Rows are points. Any point is a mix of the corners, with weights that add up to 1. It lies inside the corners' shape when no weight is negative. Is each point inside? If not, which corners have a negative weight?

Corners:
(1): [0.13, 0.92]
(2): [-0.27, -0.47]
(3): [0.27, 0.11]
Points:
[-0.20, -0.31] => inside
[ 0.10, -0.03] => inside
[0.11, 0.71] => inside
[-0.04, -0.37] => outside (1)
[0.17, 0.26] => inside
[-0.24, -0.25] => outside (3)

Corners:
(1): [ 0.17,  0.65,  0.61,  0.51, -0.45,  0.08, -0.31, -0.64,  0.72, -0.44,
 -0.75]
(2): [ 0.10, -0.16, -0.69,  0.04,  0.91, -0.18, -0.01, -1.09,  0.40,  0.22,
 -0.26]
(3): [-0.38, -0.46,  0.22, -0.14,  0.31, -0.22, -0.24, -0.32, -0.23, -0.44,
 -0.45]
(4): [-0.56,  0.57,  0.72, -0.25, -0.44, -0.21, -0.13,  0.81, -0.28, -0.50,
  0.02]
(5): [ 0.37, -0.28, -0.02, -0.04, -0.13,  0.00,  0.27,  1.09, -0.38, -0.61,
  0.34]
(6): [-0.08, -0.43, -0.10, -0.15, -0.06,  0.32,  0.04, -0.67,  0.04,  0.88,
 -0.14]
(7): [ 0.15,  0.28, -0.13, -0.08, -0.14,  0.59,  0.32,  0.35, -0.14, -0.80,
 -0.30]
(8): [ 0.02,  0.48,  0.64,  0.90, -0.28,  0.28, -0.37, -0.06, -0.14, -0.57,
 -0.20]
(9): [-0.44, -0.32, -0.17, -0.09,  0.18, -0.03, -0.63, -0.21, -0.05,  0.14,
 -0.20]
(10): [-0.33, -0.16,  0.31, -0.21, -1.11,  0.24, -0.13,  0.46, -0.65, -0.49,
  0.29]
(11): [ 0.24,  0.38, -0.33,  0.25,  0.22, -0.36, -0.39, -0.40, -0.32,  0.17,
 -0.83]
(12): [-0.08, -0.24, -0.51,  0.47,  0.34, -0.03,  0.41, -0.57,  0.71,  0.21,
 -0.35]
Points:
[-0.11, -0.04, -0.13,  0.03,  0.16, -0.04, -0.09, -0.20, -0.05, -0.03,
 -0.22] => outside (1)
[ 0.12,  0.07, -0.12,  0.28,  0.15, -0.08, -0.04, -0.44,  0.14, -0.36,
 -0.44] => outside (4, 6, 9)
[ 0.00,  0.13,  0.18,  0.20, -0.24,  0.08, -0.13, -0.09,  0.10, -0.31,
 -0.26] => inside
[-0.08,  0.00,  0.20,  0.24, -0.03,  0.09, -0.16, -0.14, -0.10, -0.25,
 -0.23] => inside
[-0.19, -0.05,  0.21, -0.12, -0.14, -0.15, -0.26, -0.07, -0.15, -0.09,
 -0.22] => outside (7, 8, 12)
[ 0.07, -0.04, -0.19,  0.28,  0.10,  0.08,  0.01, -0.44,  0.22, -0.02,
 -0.38] => outside (4)
[-0.10,  0.14,  0.11,  0.15, -0.23,  0.00, -0.12, -0.05,  0.02, -0.35,
 -0.25] => outside (6)

Corners:
(1): [-0.45,  0.84,  0.16,  0.33, -0.11,  0.01,  0.50, -0.47, -0.97, -0.44,
  0.16,  0.02,  0.19, -0.47,  0.19, -0.31,  0.31, -0.55,  0.27,  0.29]
(2): [-0.23,  0.03,  0.14,  0.47, -0.10, -0.29,  0.37,  0.72,  0.26, -0.09,
  0.29, -0.12, -0.72,  0.36, -0.32,  0.32, -0.26, -0.06, -0.10, -0.55]
(3): [-0.33, -0.05, -0.09,  0.62,  0.35,  0.29, -0.28,  0.50, -0.05,  0.39,
 -0.07, -0.11, -0.17,  0.34, -0.15, -0.66,  0.06,  0.40,  0.46,  0.06]
(4): [ 0.06, -0.17, -0.28, -0.19,  0.38, -0.27, -0.07,  0.62, -0.26, -0.32,
 -0.13, -0.19,  0.33,  0.38,  0.14,  0.15, -0.21,  0.25,  0.11,  0.52]
(5): [ 0.14,  0.24, -0.27, -0.30, -0.39,  0.28, -0.35, -0.17, -0.46,  0.16,
  0.24, -0.20,  0.24, -0.39,  0.47, -0.24,  0.30, -0.60,  0.29, -0.02]
(6): [-0.30, -0.05,  0.26,  0.35, -0.42, -0.17,  0.44, -0.21,  0.25,  0.26,
  0.14, -0.66, -0.73,  0.26, -0.75,  1.02, -0.51,  0.80, -0.07, -0.52]
(7): [-0.11,  0.28, -0.04,  0.43,  0.06,  0.70,  0.65, -0.11, -0.28,  0.28,
  0.21,  0.40,  0.43,  0.08,  0.22, -0.10,  0.27, -0.68, -0.11, -0.19]
(8): [ 0.27,  0.09,  0.25,  0.16, -0.04,  0.44,  0.13, -0.05, -1.04, -0.40,
 -0.19,  0.49,  0.68, -0.38,  0.49, -0.48,  0.64, -0.90,  0.30,  0.02]
(9): [ 0.13,  0.02,  0.32,  0.31, -0.03,  0.55, -0.15, -0.04, -0.68, -0.13,
  0.31, -0.03,  0.59, -0.33,  0.31,  0.01,  0.37, -0.62, -0.28,  0.11]
(10): [ 0.00,  0.24,  0.07, -0.22, -0.75,  0.02, -0.03, -0.43, -0.77, -0.13,
 -0.55,  0.20,  0.77, -1.06,  0.56, -0.26,  0.02, -1.03, -0.67,  0.14]
(11): [-0.34,  0.62,  0.26, -0.23, -0.47,  0.62, -0.20, -0.18, -0.80,  0.41,
 -0.11,  0.51,  0.40, -0.27,  0.70, -0.44,  0.52, -0.37,  0.10,  0.01]
(12): [ 0.20,  0.10, -0.04,  0.11, -0.33, -0.09,  0.11, -0.21, -0.65,  0.61,
 -0.20, -0.06,  0.41, -0.05,  0.53, -0.19,  0.17, -0.35, -0.50,  0.26]
(13): [ 0.57,  0.90,  0.66, -0.13, -0.07,  0.25, -0.11, -0.32, -0.26,  0.09,
 -0.15, -0.09,  0.49, -0.12, -0.10,  0.15, -0.03, -0.38,  0.28,  0.20]
(14): [-0.04, -0.06, -0.05,  0.15,  0.46,  0.43, -0.12, -0.18, -0.02, -0.08,
 -0.14,  0.03, -0.33,  0.15, -0.10, -0.57,  0.08,  0.32, -0.36, -0.12]
(15): [-0.46,  0.30, -0.01,  0.46,  0.04, -0.09, -0.13, -0.07, -0.16, -0.34,
  0.34, -0.03, -0.17,  0.71,  0.16, -0.29, -0.60,  0.55,  0.23,  0.00]
(16): [-0.40, -0.21,  0.42, -0.13, -0.42, -0.41,  0.10,  0.01,  0.43,  0.63,
  0.29, -0.05, -0.87,  0.18, -0.36,  0.80, -0.77,  0.58,  0.42, -0.10]
(17): [-0.75, -0.06,  0.79,  0.51, -0.16, -0.16, -0.21, -0.46,  0.85,  0.48,
 -0.13, -0.20, -1.04,  0.41, -0.66,  0.92,  0.05,  0.60,  0.02, -0.81]
(18): [-0.54, -0.13,  0.04,  0.17, -0.83, -0.14,  0.28,  0.28,  0.64, -0.04,
  0.33, -0.04, -0.65,  0.38, -0.59,  0.62, -0.19,  0.54,  0.41,  0.16]
(19): [-0.17, -0.07,  0.34, -0.36, -0.38, -0.30,  0.36,  0.06, -0.77, -0.35,
  0.28,  0.10,  0.79, -0.39,  0.35, -0.64,  0.05, -0.43, -0.04,  0.10]
(20): [-0.38,  0.17,  0.22,  0.44,  0.07, -0.45,  0.11,  0.26,  0.28, -0.85,
  0.14, -0.12, -0.19, -0.23,  0.43,  0.03,  0.13,  0.82,  0.35, -0.14]
(21): [-0.27,  0.17,  0.26,  0.23, -0.31, -0.72, -0.27, -0.15,  0.41, -0.03,
  0.33, -0.02, -0.34, -0.14, -0.80,  1.03, -0.14,  0.85,  0.25, -0.24]
Points:
[-0.06,  0.26,  0.07,  0.09, -0.12,  0.27,  0.14,  0.02, -0.49, -0.12,
  0.11,  0.10,  0.29, -0.13,  0.29, -0.28,  0.12, -0.33,  0.15,  0.06] => outside (12, 17, 21)
[-0.20,  0.15,  0.19,  0.13, -0.26, -0.10,  0.06, -0.02, -0.09,  0.11,
  0.09, -0.09, -0.06,  0.02, -0.05,  0.19, -0.09,  0.08,  0.08, -0.02] => outside (8, 14)
[-0.21,  0.06,  0.07,  0.19, -0.08,  0.05,  0.06,  0.04, -0.15, -0.04,
  0.09,  0.01, -0.07,  0.04,  0.02, -0.05,  0.02,  0.07,  0.03, -0.06] => outside (13)
[-0.16,  0.01,  0.25,  0.18, -0.09, -0.11,  0.02,  0.09, -0.02, -0.07,
  0.13, -0.04, -0.13,  0.03, -0.11,  0.09,  0.11,  0.07,  0.17, -0.02] => outside (6, 7, 10, 11, 15)
[-0.11,  0.20,  0.16,  0.38, -0.04,  0.01,  0.12, -0.05, -0.13, -0.08,
 -0.03, -0.09, -0.05,  0.04, -0.11,  0.17,  0.03,  0.05, -0.04, -0.08] => outside (5, 11, 16, 19)
[-0.12,  0.15,  0.15,  0.12, -0.12,  0.11, -0.03,  0.02, -0.28,  0.07,
  0.01,  0.10,  0.14,  0.01,  0.02, -0.02,  0.04, -0.12,  0.04,  0.09] => outside (5, 6, 20)
